Every row gives one point. Each copy is the shape, with its points in the same order, turned, moved and blurred by noise. Say if it was mirrored as well.
In the rows, zero is written as 128.

Shape (7 x 2)
[[160 146]
 [114 124]
 [129  86]
 [170 151]
 [124 104]
 [115  85]
 [ 93  54]]
Copy 1 (7 x 2)
[[ 79 129]
 [129 129]
 [131 169]
 [ 68 126]
 [131 157]
 [149 171]
 [180 185]]
Copy 1 is: only turned
Copy 2 (7 x 2)
[[ 91 139]
 [139 119]
 [163 155]
 [ 80 136]
 [150 132]
 [165 141]
 [205 148]]
Copy 2 is: only turned

Shape (10 x 4)
[[142 173 149 121]
 [118 141 131 175]
 [ 63 102 151 128]
 [165 166 145 120]
 [ 51  92 177 189]
 [139 177 152 170]
 [169 136 127 127]
 [157 181 106 117]
 [177 134 108  99]
 [ 91 132 116 158]]
Copy 1 (10 x 4)
[[135  99 124  91]
 [ 97 127 142 134]
 [126 130 111 199]
 [152  87 140  83]
 [ 68 110 128 214]
 [ 91 106 143  89]
 [157 114 162 108]
 [146 140 127  71]
 [189 123 147  97]
 [108 152 117 148]]
Copy 1 is: only turned
Copy 2 (10 x 4)
[[157 146 173 113]
 [159 106 133 151]
 [ 81 103 155 176]
 [168 147 163  98]
 [ 97  47 163 193]
 [180 109 164 123]
 [151 152 128 103]
 [177 181 150 117]
 [144 178 113  95]
 [140 119 133 178]]
Copy 2 is: only turned
Copy 3 (10 x 4)
[[167  90 135 132]
 [107  92 120  97]
 [ 75 128 170 141]
 [179 103 117 130]
 [ 26  93 141 139]
 [142  63 111 112]
 [162 131 106 122]
 [192 110 134  93]
 [185 155 118 116]
 [ 99 109 149  92]]
Copy 3 is: mirrored
Copy 4 (10 x 4)
[[162 155 128 116]
 [123 128 171 148]
 [ 61 178 143 136]
 [167 131 116 102]
 [ 55 172 210 142]
 [168 141 170 128]
 [140 110 121 103]
 [174 124 102 140]
 [139 103  87 107]
 [102 139 150 163]]
Copy 4 is: only turned

Shape (13 x 8)
[[128 115 117 123 119 148 100 143]
 [ 97 106 149  82 116  78 135  63]
 [107 114 131 153 154  94  86 164]
 [124 103 124 206 116 156 146  43]
 [118 105 137 202 108 151 141  42]
 [147  95 122 127 129 139 120 139]
 [112 179 198  83  81  61 128  80]
 [104 115 190 120  61  70 167  88]
 [120 114 128 135 157 132 117 144]
 [ 88 133 105 133 143 148 120 177]
 [148 139 104 153 158 115 141 159]
 [136 124 159 159 170 145 104 167]
 [114 116 132 123 176 163 145 174]]
Copy 1 (13 x 8)
[[141 134  83 125 131 121 112 115]
 [110 143 170 138 128 135 148  41]
 [ 97 129  95 178 107 142 120 141]
 [211  78 145 180 106 109  83  63]
 [211  95 148 182 101 113  88  60]
 [144 125  95 144 156 129 122 119]
 [106 201 200 130  91  84 168  81]
 [149 184 221 147 122 139 134  87]
 [130 110  98 150 123 133 137 126]
 [117 103  85 109 101 148 114 153]
 [118  87 114 149 141 100 121 159]
 [146 118  74 174 109 124 154 157]
 [143  87  84 122 127 149 160 152]]
Copy 1 is: only turned
Copy 2 (13 x 8)
[[134 107 142 113 100 137 145 136]
 [197 151 138 174  94  97  78 138]
 [137 109 204  98 144 133 117 135]
 [ 94 123 155 216  73 173  97  83]
 [105 124 159 220  74 168 104  90]
 [122 108 137 120 104 153 122 154]
 [242 173 155 199 139 119 143 137]
 [172 211 157 208 117 117 122 154]
 [127  95 154 126 135 135 114 138]
 [108 106 145  94 145 110 144 110]
 [122 117 138 104 159 175 109 122]
 [109  77 176 128 157 155 136 154]
 [ 99  83 122 115 168 119 125 148]]
Copy 2 is: only turned
Copy 3 (13 x 8)
[[142 131 147 102 107 111 142 143]
 [161  65 108 112 149 167  89 100]
 [112 104 191 136  99 112 107 121]
 [ 96 124 114  92 225 125 170 127]
 [ 96 114 118  85 215 135 164 121]
 [121 121 124 121  94 125 144 148]
 [142  95 113  49 132 146  36  68]
 [104  84 108  55 166 179  54 128]
 [122 132 162 133 108 119 123 140]
 [157 158 191 128 103 109 121 161]
 [113 146 139 150 120  88 104 144]
 [ 97 171 174 130  99 125 129 116]
 [132 176 158 153  95 147 114 146]]
Copy 3 is: mirrored
Copy 4 (13 x 8)
[[145 130 105 113 151 121 136 117]
 [106  59 131 194 107 100 131  89]
 [ 83 154 129 100 142 119 120  87]
 [140  49 141 122 137 166  47 154]
 [138  39 148 119 141 161  53 144]
 [140 126 103 111 129 103 120 131]
 [105  49 193 173  95 118 200  87]
 [ 83  13 154 139 103  95 159 121]
 [113 143 125 126 146 114 114 127]
 [101 155 104 121 182 132 144 135]
 [101 160 123 113 113 137 123 156]
 [121 164 158  90 156 106 112 129]
 [109 169 123 129 172  91 123 164]]
Copy 4 is: only turned

Shape (14 x 9)
[[ 92  87  81 130  91 111 104 158 124]
 [ 91 173 173 146 137 100  74 182  87]
 [116 103 139 104 110 150 153 117 159]
 [163 151 141 154 186 123  75 182 172]
 [106 102 150 182 112 164 138  87  78]
 [147 106 145 112 180 132 127 160  80]
 [106 154 151 149  83 113 150 101  94]
 [183 104 111 151 109 121 151 171 169]
 [128 101 152  90 118 141 104  94 112]
 [ 87 177 115 142 115  61 162 105 160]
 [147  95 159 146 109  66 133  95 128]
 [154 163 105 125 145  61 114 176  73]
 [111 119  69  82 134  98  71 137 125]
 [117 101 167 104 132 152 103 126 135]]
Copy 1 (14 x 9)
[[165 103 165 150  87 112 161 168 151]
 [174  84 172  91 132 155 107  59 176]
 [150 138 131 165 145 138 105 169 113]
 [135 106 126  54 150 133  93 161 213]
 [177 117 131 108 106 115 113 112  48]
 [183 177 147 102  98 123  83 113 164]
 [140 108 135 148 133 113 133  78  89]
 [113 155 150 105 161  84 141 179 150]
 [139 132 149 158  87 136  65 132 119]
 [132  81  84 177 161 109 157 106 147]
 [125 109 130 151 126  49  90 114 125]
 [140 147 137 107  98 106 157  63 201]
 [141 104 135 160  55 142 139 154 201]
 [159 129 157 136 119 148  62 153 135]]
Copy 1 is: only turned
Copy 2 (14 x 9)
[[158 155 168  85 154 120 100  78 145]
 [159 138 113 127  98 145 100  80  35]
 [108 133 153 143 152 124  99 147 154]
 [173 180  62 193 133 128 126  83 104]
 [116  49 166 148 101 117 111  75 133]
 [126 100  67 119 159 132 101  89 122]
 [140  92 175 116  82 158 110 133 106]
 [209 136 143 169 162 144  92 131 174]
 [107 112 125 112 120  86 107 136 134]
 [157 148 184 125 111 187 181 148 111]
 [178  89 148 135 136 107 149 159 120]
 [207 138  78  92 100 176 121 100 107]
 [142 189 119  70 123 108 124  92 145]
 [107 124 120 146 139  94  96 125 116]]
Copy 2 is: mirrored
Copy 3 (14 x 9)
[[175 137 112  92 179 158 176 144 120]
 [125  86 116 138 169 107 154  42  70]
 [123 113 111 113 118 105 152 170 149]
 [146  36 177 109 124 140 133  64 142]
 [ 62 182 118 110 160 130 141 122 145]
 [136 120 112 144 120 141 183  65 178]
 [108 176 118 138 142  95 133 124  92]
 [185 128 144  97 108 144  98 132 164]
 [101 113 106 165 147 121 171 148 147]
 [144 146 164 120 100 113 143 151  41]
 [117 141 121 159 110 168 118 145 101]
 [188 147 151 161 138 127 157  48 104]
 [171  89 151 142 182 140 216 142 118]
 [107  85  94 129 146 127 161 135 151]]
Copy 3 is: only turned
Copy 4 (14 x 9)
[[123  95 171 146 130  55 166 120 119]
 [119 105  57  69 145 104 188  73  72]
 [143 152 156 106 144 111 108 142 126]
 [ 49 152 111  76  98 128 158 120  40]
 [190 183  93 139 107  82 181 146 115]
 [116 108  72  77  94  83 127 165  87]
 [164 148  86 130 170 118 172 125 134]
 [ 74 155 140 152 154  99 115 167  72]
 [131 154 116  83 121  84 135 133 158]
 [137 106 143 131 177 175 194 135 119]
 [115 157 111  94 186 103 186 171 137]
 [ 67  72  63 133 132 106 178 139  96]
 [ 83  82 146 103 104  89 163 115 148]
 [133 161 127  63 126  93 124 114 113]]
Copy 4 is: mirrored
